Rows are points. The points of each table are mixes of a few directions, plus a little noise. Count the directions of each table, and those that both share. Where both have some left over, give the other angles between the two spaces (their principal angles), to ten degrees, smallest first.

First, 5 rows:
[[  3  19  -4]
 [ -8 -52  10]
 [ 11  75 -14]
 [ -1  -6   1]
 [ -5 -35   7]]
Second:
[[ -2 -18   3]
 [ -9 -68  12]
 [  9  55 -10]
 [  6  39  -8]
 [ -6 -40   8]
 [ -3 -20   4]
 [  7  52 -10]]
Directions: first 1, second 1, shared 1

First (7 x 6):
[[ -7   3 -38 -34   2  18]
 [  7 -12 -14  19  -1 -79]
 [ -6   2  -6  -7  -7  23]
 [ -6  -2   2  12 -17   6]
 [-10   3 -58 -46  -1  20]
 [ 17  -1  42  25  21 -35]
 [  5   7  71  31   3  46]]
Second:
[[  9  94  33   7  67 -57]
 [  1 -48 -11  -5 -25  23]
 [ -3  20   2   2   5  -6]
 [  7  15  12   0  22 -17]
 [ -9  -8 -12   1 -22  17]
 [ 10 -57  -2  -8 -11  14]
 [-27  28 -24   8 -35  22]
 [ 12 -44   3  -7  -1   5]]
Directions: first 3, second 2, shared 1; angles 90

First:
[[ 20  46   2 103  18  47  59 -40]
 [-11 -17   8 -17  17 -31  -6  23]
 [ -2 -12  -9 -49 -29   2 -33   3]
 [-10 -25  -2 -59 -13 -24 -34  21]
 [-20 -30  17 -15  43 -62   2  42]
 [ 12  19 -10  13 -25  38   1 -26]
 [  2   3  -2  -1  -6   7  -1  -5]
 [ 10  20  -4  35  -3  27  18 -21]
 [ -1  -4   0 -11  -3  -4  -6   4]]
Second:
[[ -8 -17   5 -21   8 -25 -10  19]
 [ 26  48 -13  64 -27  75  28 -55]
 [ 15  26  -7  35 -14  41  16 -30]
 [-15 -28   8 -37  15 -43 -16  32]
 [ 12  21  -7  28 -13  35  13 -26]
 [-20 -36  10 -47  21 -56 -21  42]
 [ -2  -2   0  -4   2  -4  -2   4]
 [ -7 -13   4 -18   8 -21  -7  15]]
Directions: first 2, second 1, shared 1

First, 8 rows:
[[ 23 -13  19 -18   5   5 -20   0  12]
 [-14  45 -72  -7  13  -8  20   3  11]
 [  7  36 -48  18  11  11  36 -43   5]
 [ 16 -16  24 -34 -31  -6 -58  16  13]
 [-26 -35  51  25   5  -7  32  -7   6]
 [  5 -44  60 -21   3  -5 -31  41   3]
 [-26  38 -52  36 -16  -3  34 -29 -21]
 [ 17 -13  19   1  11   9 -11  18 -30]]
Second, 9 rows:
[[ -4 -47  25  -3  36 -21  -4  53  70]
 [-10  15 -46  61   4  -2  42 -28  13]
 [ 13   6  40 -69 -23  12 -47   7 -49]
 [  6  -5  21 -31  -4   2 -21  11 -11]
 [  3  39 -22   5 -30  17   5 -44 -57]
 [ -5 -13  -8  23  17  -9  16  10  34]
 [  0 -16  12  -8  10  -6  -7  19  19]
 [ -7  21 -42  52  -4   2  36 -33  -2]
 [  5  -1  19 -29  -7   4 -20   7 -16]]
Directions: first 5, second 2, shared 1; angles 40

First, 9 rows:
[[ 65   1 -37  -8 -17 -15  72 -11 -62   7   6  39]
 [-66   7 -19 -39  15  -7   4 -30  73  -8  14  14]
 [ -2   2   2  11  11   3 -29   1   3  10 -15 -34]
 [ 18  -2  17   6 -21  -1  17  13 -27 -11  10  27]
 [-76  55  21 -23 -51 -18 -25 -38  10 -10  -9  14]
 [ 15 -11 -45 -18  28  -6  34 -19  20  11   8   4]
 [ 34 -36  -2  17  36  17   3  30  10   4   7 -14]
 [  2   9  24  27  -5   9 -55  11 -21  10 -25 -47]
 [ 10 -20  42  25   3  17 -24  42  -6 -11   5  -5]]
Second (11 x 12):
[[ 29  16 -29  11  29 -33   8  25  19 -14 -24  -2]
 [  9  16   3  14   5  -2  16  -1   7  12 -15 -12]
 [-14   0  -6  -1  10 -17 -12  12  10 -15 -18  -7]
 [-19 -50  53 -21 -30  55 -57  12 -31 -15   0 -16]
 [ 55  25 -26  21  20 -16  31  11  11   9 -12   5]
 [-47 -30 -23 -43 -18  -8 -14 -23 -10 -21  69  53]
 [ -4  12 -30   1  27 -39   1  17  22 -17 -16   2]
 [-22  11  -1   2  12 -22  -3   5  15  -7 -22 -15]
 [ 56  28 -38  24  35 -35  28  25  22  -3 -27  -1]
 [-35 -13  46  -7 -30  41  -9 -28 -19  20  13 -12]
 [ -3 -15  56  -1 -55  78  15 -53 -39  49  50   9]]
Directions: first 4, second 4, shared 0; angles 30, 30, 60, 70

First:
[[-34 -14 -15 -24  22  -9  -1  48  24   9   2  17   9 -14]
 [ 32  11  13  19 -19   8   2 -43 -21  -9   0 -17 -10  11]
 [-82 -34 -35 -51  49 -20  -1 107  58  26   0  43  23 -33]
 [ 70  31  30  44 -44  17   2 -93 -52 -24   0 -36 -20  27]
 [  5   2   2   3  -2   2   0  -4  -2  -2   1  -1  -2   1]
 [ 17   8   7  10 -11   3   1 -22 -13  -3   0  -8  -4   8]
 [-31 -12 -12 -17  18  -9  -1  39  21   9  -2  16   9 -14]
 [ 25  10   9  15 -15   7   1 -32 -18  -7  -1 -13  -7   9]]
Second, 10 rows:
[[-31 -13 -13 -19  20  -8  -2  42  22  10   1  15   9 -12]
 [ 30  13  13  19 -19   7   1 -38 -22  -9   0 -15  -9  11]
 [-60 -26 -26 -39  38 -14  -2  80  44  19   1  31  18 -24]
 [-15  -6  -7  -9   9  -4   0  19  10   4   1   8   5  -6]
 [-54 -22 -22 -34  32 -12  -1  70  38  17   1  27  17 -20]
 [-47 -20 -20 -30  28 -11  -1  62  33  15   0  24  14 -17]
 [ 26  10  10  14 -15   6   0 -32 -17  -7   0 -13  -7  10]
 [ 47  20  20  29 -30  10   2 -62 -34 -14   0 -24 -15  18]
 [ 36  15  15  22 -22   9   0 -48 -27 -13  -2 -20 -11  14]
 [ 68  29  30  43 -42  16   2 -91 -50 -22  -1 -36 -21  25]]
Directions: first 1, second 1, shared 1

First:
[[ 35   4  16  22  44 -24  -9 -19  28 -11  -1 -15 -23  -8  12 -18 -21  11]
 [ 41  18  22  12  31 -36  -2  -8  44  -7   4 -16 -21 -23   9 -46 -28   9]
 [-26  -2  14 -10 -55 -30  36  49   9  11  40 -13  15 -21 -49 -78  -7  20]
 [ 42  31  -1  -9  34   3 -23 -29  29  -4 -29  10 -14 -10  44  18 -10 -22]
 [-41 -33 -22   5 -11  39  -3  -4 -54   1  -6  10  14  34  -8  62  30  -1]
 [-36  -6 -11 -19 -48  14  15  26 -23  11  10  10  23   3 -21   0  17  -4]
 [ 23  14  15   4  11 -26   3   2  30  -2   7 -10 -11 -18   1 -39 -19   6]
 [ 35  66 -13 -57 -17  17 -18  -9  38  14 -39  36  10 -29  53  13  -1 -54]
 [-36 -34 -22  10   0  41  -8 -11 -54  -2 -10  10  10  37  -3  71  29  -1]
 [-37 -58   1  42  12   3   9   2 -46 -10  23 -21  -3  33 -37  17  11  36]]
Second:
[[ 24   7  18   9  12 -10  -9 -10   9 -25  -2   8  13 -30  34   1 -15 -14]
 [ 55  -6  42  27  63 -18 -27 -25   6 -44 -10   2   9 -56  61   9 -28 -18]
 [-13  18  -6  -9 -49   0   6   9  11  -6  10  14  22   0   6  -8   1 -10]
 [  1 -58  23  34  60  -7  -4  -2 -43 -13   8 -23 -11 -10 -16  10   0  25]
 [-12  46 -29 -35 -55  10   8   6  34  24  -6  17   2  24  -2  -7   9 -14]
 [-26  16 -46 -36 -12  22  11  10  10  59 -16  -8 -40  62 -51   0  25  15]
 [ 16 -45  37  39  49 -15 -10  -6 -31 -37  10 -10  12 -39  18   6 -14   7]
 [-47  21 -40 -30 -65  18  22  22   8  40   6   4  -5  52 -44  -9  23   7]]
Directions: first 3, second 3, shared 1; angles 30, 80

First (10 x 20):
[[-10   0 -13  12 -24  -9 -28   5 -10 -17   4  20  15 -11   1 -11  12 -25
   18 -15]
 [-22  15 -33 -39 -40  -3 -11  22  -7 -38  27  29  42 -34  26   2 -14 -14
   -4 -28]
 [-10  -2   6  -7 -11  -5 -16  -5 -21 -27  -4 -25 -10 -18  -9 -31  14 -21
  -11  -6]
 [  6 -14  23  23  16   1  -4 -15  -9   9 -16 -26 -27  12 -16 -18  14  -7
    1  16]
 [  8 -15  29  29  20  -1  -7 -20 -12   9 -22 -38 -38  13 -26 -26  22  -9
   -1  18]
 [  7  -9  12 -24  26  29  49   6  20  34   7   4   4  22  30  40 -45  36
  -18  34]
 [  7   7   3 -19  15   3  23  -1  11   9   0 -12  -8   3  -1  12 -12  25
  -18   5]
 [  4   6 -27  50 -22 -21 -38   7  10   6   2  59  26   7  -7  11  24 -20
   54 -27]
 [ 22  14  -1   8  28  -6  24  -4  30  32  -7   3 -12  20 -16  28   1  40
    2   0]
 [-13  -3   2 -34  -9  10   9   5 -12 -19   9 -14   6 -16  17  -8 -17  -5
  -23   5]]
Second, 10 rows:
[[ -26    8    2 -121   -6   34   58   19   -8  -34   33  -37   17  -34
    50   10  -66   32  -83   13]
 [  -1  -35   39   31   11   24   -2  -11  -15   25  -10   -7  -14   31
     8  -10   -6  -16    8   37]
 [   2    3   -4    2   -2   -3   -1    0    3    2    1    7    4    1
    -1    4    2    2    4   -4]
 [   0  -25    1   43   -2    2  -23   -3  -16    3  -11    8   -1    4
     5  -14   10  -43   31   17]
 [  -4    3    8  -31    1   11   19    3    1   -1    9   -9    3    0
    11    7  -18   18  -24    5]
 [  11    4    0   34    5  -16  -17   -9    6    8  -12    4  -11    9
   -26   -5   27   -1   20  -10]
 [   3   14  -25    7  -10  -16  -12    7    8   -7    2   20   13  -11
    -4    7   11   -6   16  -20]
 [   7    9   -3   17   -2   -7   -5    1   16   17    1   25    6   18
    -9   16    8   15   16  -12]
 [   7   11   10   -8   14  -10    6  -13    0   -6  -10  -37  -26   -4
   -26  -16   15   15  -21   -6]
 [   5    8  -27   27  -10  -20  -23    5    4   -7   -3   24   10  -11
    -9    1   19  -19   31  -19]]
Directions: first 4, second 4, shared 3; angles 30

First (8 x 32):
[[ 13  -5   9 -24   9 -32 -16 -12  -7  15 -12 -13  -8 -43  -7  29  31 -39
    7   6 -24 -19 -15 -12  32  26 -15  17  13 -28  -1   4]
 [  0   9 -20  23 -14  33  18  14  -5   0  19  16  27  43   7 -12 -50  36
    2  -2  24  18   8  12 -32 -20  18 -10 -22  37 -10 -18]
 [ 12  -7  15   7   6  15   4  -1   2 -16 -18 -21 -35  15   0 -28  25   2
  -28 -19   0  -2  13  -3  -2 -22 -14  -6 -10 -24  23  19]
 [ -5 -30  13  -5   2  -7   3   0  21 -13  -6  21 -21 -38  -6  13 -18   7
    8  10  -4   2  23  24 -18   0  29  -5  21  17  -6 -17]
 [-26  12   9   1   8  -9  -1 -22   9  10  16 -16   0  27  -2 -23  35 -11
  -20 -12  -8  11 -14 -15  14  26 -17  -1  28 -22  13  28]
 [ 40  20 -24   2  -9  11   6   3 -39  39  14 -19  40  25   0  22 -19 -14
    3  -5   0  -4 -26 -15  11   8 -17  22 -34  -4 -13 -15]
 [-11  13 -12   7  -6  11  -9  26   0 -31 -13  20   5  -1  13  -9 -14  27
   19  12  21  -6   9   3 -10 -36   7 -16 -27  23  -2  -2]
 [-22 -10   9 -10   6 -21  -8  -9  18  -4   2  13  -7 -27  -3   7   9  -6
    9  10  -8   0   1   5   5  19  10  -2  31   3  -3   2]]
Second (10 x 32):
[[-10  15  -4  -9  10 -10   9  -3  -6   5  10  14   6  12   7  -9  -7  -6
   -3  10  14 -21  -3  -6  -2  16 -11  -6  -3   5   2   5]
 [ -2   6 -13   2  -6  -4  -3  -7 -10  36  25  -4  34  12  -3  12  -6 -15
   12   3  -6   6 -25 -15  17  23   3  15  14   2 -14  -2]
 [-10 -41  -5  44 -59  36 -48  17  43 -20  -9 -23  38 -42 -20  46   0  51
   55 -23 -50 121  -5  29   4 -51  75  20  41  28 -40 -30]
 [ 18 -15   9  -1   7   4   5   2  -5   4 -11  -7 -25  -1  -1 -14   7 -12
  -14  -2   4 -21   8  -6   3 -10  -5   0  -5 -14  13  10]
 [  9  -2  -3  -3  11  -5   8  -3 -17  35  14  -1   4  15   3 -12  -2 -27
   -5   8  11 -32 -14 -22  16  15  -5   7   4  -7   3  12]
 [-31  17  -4  -4   3  -6   1   6  12 -30   0  29   2   0   9  -9 -13  24
    7  12  18  -2  13  12 -19  -3   2 -21  -5  23  -1  -3]
 [ 14   9  10 -14  13  -7  11  -7  -6 -13 -13  -6 -25   1   0  -2  10  -6
  -25  -8   1 -17  13   5 -10   5 -29  -6 -19 -17  16   2]
 [ 16  11   6 -12   6  -7   8 -12  -7  -7  -7 -14 -10   1  -4  10  11  -5
  -21 -13  -9  -1   5   6  -5  13 -27   2 -16 -20   8  -4]
 [ 17  -9  10  -6  16   1  11   2  -9   4 -12  -2 -32   3   3 -21   7 -18
  -19   2  12 -37  10  -8   2  -6 -11  -4 -11 -15  18  13]
 [-19   7  -5   2  -3   0  -3   4   8 -11   4  14   8  -1   4  -1  -8  13
   11   7   7   5   2   5  -7  -2   7  -8   3  16  -5  -3]]
Directions: first 5, second 4, shared 2; angles 70, 90

First (11 x 32):
[[ -1  15   0 -11 -14  10  13   7   4  -8  15   9 -12   0   1  14   7   7
   20 -16  -6   0 -11   5  -9  14   3 -21   6  -1   3   4]
 [  5  25   7   1 -23   5   7 -14 -18  16   0  12  20  26  29  -4  -9  10
   18 -36   4   4 -20 -42  -6  24  -6 -20  20  26   7  29]
 [  5  15   6   4 -14   0   2 -13 -15  14  -4   6  19  19  22  -7  -9   5
    8 -23   5   3 -12 -34  -2  15  -6  -9  14  20   5  21]
 [-12   1 -13 -30  -3  21  23  40  39 -46  41   7 -63 -38 -43  47  32   4
   28  13 -24  -6   0  78 -16   0  19 -27 -15 -44  -4 -34]
 [ -4 -58  -8  18  55 -25 -32   5  15  -5 -26 -31  -3 -32 -36 -21   0 -25
  -58  72   6  -5  44  43  25 -55   1  63 -35 -30 -14 -43]
 [  7 -15   7  23  15 -20 -23 -25 -21  29 -33 -12  40  17  19 -35 -21  -9
  -32   9  17   3  10 -40  16 -13 -12  33   1  21  -1  11]
 [-15  -9 -17 -33   7  21  23  51  50 -57  46   3 -79 -53 -59  53  39   2
   24  30 -28  -9   8 105 -15 -10  25 -22 -26 -60  -8 -49]
 [ 10  32  14  11 -29  -1   1 -32 -36  36 -14  13  47  46  51 -21 -23  11
   13 -51  13   8 -25 -81  -3  31 -15 -16  31  49  11  48]
 [ -9 -11 -10 -15  10   8   9  26  27 -30  21  -2 -40 -31 -34  25  20  -2
    6  23 -14  -5   9  59  -5 -12  13  -4 -17 -34  -5 -30]
 [  8 -29   6  32  29 -29 -35 -30 -23  35 -46 -21  49  15  17 -47 -25 -16
  -50  25  22   3  21 -42  25 -27 -15  53  -5  21  -3   6]
 [  6  33   9  -1 -31   8  11 -16 -21  18   2  16  22  31  35  -3 -10  13
   25 -47   4   5 -25 -51  -9  32  -7 -28  26  32   9  36]]
Second:
[[-19  47  15  -5 -39 -20  23  24   1 -12  11  22   9   5  46  -6  -3  18
   36 -48  16 -13   2 -20  -9  37 -29  -1 -23  21  32   3]
 [ 34 -82 -27  10  68  38 -42 -44  -2  24 -18 -41 -16  -4 -82  13   6 -32
  -61  86 -30  23  -3  41  19 -66  55   1  44 -39 -60  -8]
 [ 24 -60 -19   7  48  28 -29 -31  -1  18 -13 -28 -14  -4 -59   9   4 -23
  -42  59 -21  17  -5  30  13 -46  38   1  32 -26 -43  -5]
 [-21  53  19  -5 -42 -23  27  28   3 -14  10  25  10   4  51  -7  -4  21
   38 -53  18 -16   3 -26 -11  41 -34   0 -27  23  37   6]
 [-13  29   8  -4 -26 -14  15  15  -1  -7   5  15   7   2  30  -4  -1  11
   24 -31  10  -8   2 -16  -7  24 -20  -1 -17  14  22   2]
 [ -7  16   5  -3 -13  -6   8   8   1  -6   4   8   3  -1  16  -3  -1   5
   12 -17   5  -2   0  -8  -5  12 -11   1  -9   7  11   3]
 [ 31 -74 -24   9  60  33 -35 -37  -2  21 -16 -35 -15  -7 -73  11   7 -29
  -54  73 -28  20  -5  34  16 -59  48  -1  41 -34 -51  -7]
 [-13  35  10  -4 -29 -14  18  18   2  -9   7  16   8   1  34  -5  -4  14
   25 -36  11 -10   2 -16  -8  30 -23   0 -19  16  23   4]
 [-15  37  11  -5 -30 -16  18  18   1 -11   7  18   8   2  37  -5  -3  13
   26 -36  13 -10   0 -14  -7  28 -22   0 -19  17  24   3]]
Directions: first 2, second 1, shared 0; angles 50

First (10 x 32):
[[ -9   4  15   7  11 -28  11   3  -6 -21   9  -5  -5 -29  21  -1 -10 -14
   -1  16 -13   2  36  39  -9  31  35 -31  -7  -4  18 -21]
 [  1  -7  15  -8  11   1  -6  -4   3  29   4  19  10   7  -2   1  25   6
  -19 -28  18  -5 -18 -25  -3 -11 -14  10  20   3   3  24]
 [  3   8 -38   9 -26  21   3   7  -1 -36 -13 -28 -12  13 -13  -1 -37   0
   34  36 -23   9   4  11  12  -7  -3   8 -28  -3 -19 -25]
 [  5  22 -80  24 -56  33  11  17  -5 -96 -27 -69 -31  13 -20  -4 -91  -9
   80  94 -60  21  28  49  22   2  11   1 -72  -9 -34 -72]
 [ 14   1 -44  -1 -30  50 -12   1   6   2 -20 -11  -2  47 -35   0 -11  17
   24   3   1   4 -44 -44  20 -45 -47  45  -9   4 -34  10]
 [ -5  -4  25  -3  17 -20   2  -3  -2  12  10  13   5 -17  14   1  17  -4
  -18 -14   8  -4  10   7  -9  14  14 -15  13   0  15   6]
 [-10 -17  80 -18  55 -46  -3 -13   1  72  29  57  25 -30  30   2  74   1
  -71 -74  46 -18  -3 -19 -25  17  11 -20  59   5  40  51]
 [-12  -8  54  -6  37 -43   5  -5  -3  27  21  28  10 -35  30   1  35  -9
  -40 -31  17 -10  21  15 -20  28  29 -31  28   0  34  15]
 [ -3   3  -1   5  -1  -9   5   3  -3 -17   1  -9  -5 -12   7  -1 -13  -7
    5  15 -10   2  18  20  -3  13  16 -13  -9  -3   5 -15]
 [ 12  -5 -25  -7 -18  42 -15  -4   8  25 -15   5   6  44 -31   1   9  20
    7 -19  15   0 -51 -57  14 -46 -50  45   8   6 -27  26]]
Second:
[[   6   -4  -13   -2   -8   27  -19   -9   18   34    4   15    0   15
   -12   -7   17   30   10  -12    3  -17  -44  -41   18  -55  -40   11
   -15   -5  -24   10]
 [   5    7   20   17   25  -11    7   26   -2    7   21   39    7   -2
    24    2   24  -11  -17  -12   -3   28   24   33   -8   15   23   19
    24   29   26  -21]
 [ -12  -11  -32  -31  -42    9   -5  -44   -3  -26  -41  -78  -12   -3
   -40   -1  -50    7   27   26    5  -45  -27  -44    7   -6  -25  -39
   -37  -51  -37   34]
 [   3   10   30   21   34  -27   17   36  -12   -8   23   40    9   -9
    36    6   20  -27  -25   -8   -6   42   52   61  -18   46   47   18
    36   37   43  -30]
 [  15    6   17   26   29   15  -11   31   18   52   40   80   12   15
    24   -6   57   19  -16  -33   -1   26  -13    4    9  -42  -10   44
    20   40   13  -21]
 [   6    0    2    8    7   13   -9    8   11   26   14   30    3    9
     4   -4   23   14   -2  -14    1    3  -18  -11    8  -30  -15   17
     1   11   -3   -3]
 [   0   -9  -26  -17  -27   28  -18  -29   14   15  -16  -26   -7   11
   -30   -7  -10   29   22    3    5  -37  -52  -58   20  -51  -46  -10
   -32  -29  -39   26]
 [  -1   -2   -6   -6   -8    4   -2   -8    1   -1   -7  -11   -2    1
    -8    0   -6    4    5    3    1   -9   -8  -11    3   -6   -8   -5
    -8   -9   -8    6]
 [  -3    9   26   14   25  -37   25   27  -21  -31   10   11    5  -17
    30    9   -1  -38  -23    5   -7   37   65   67  -25   70   57    1
    33   25   43  -25]
 [ -20   -7  -20  -31  -35  -21   17  -39  -24  -67  -50 -101  -14  -21
   -29    8  -73  -27   18   43    1  -30   23    0  -13   59   18  -55
   -22  -49  -12   25]]
Directions: first 2, second 2, shared 0; angles 30, 60
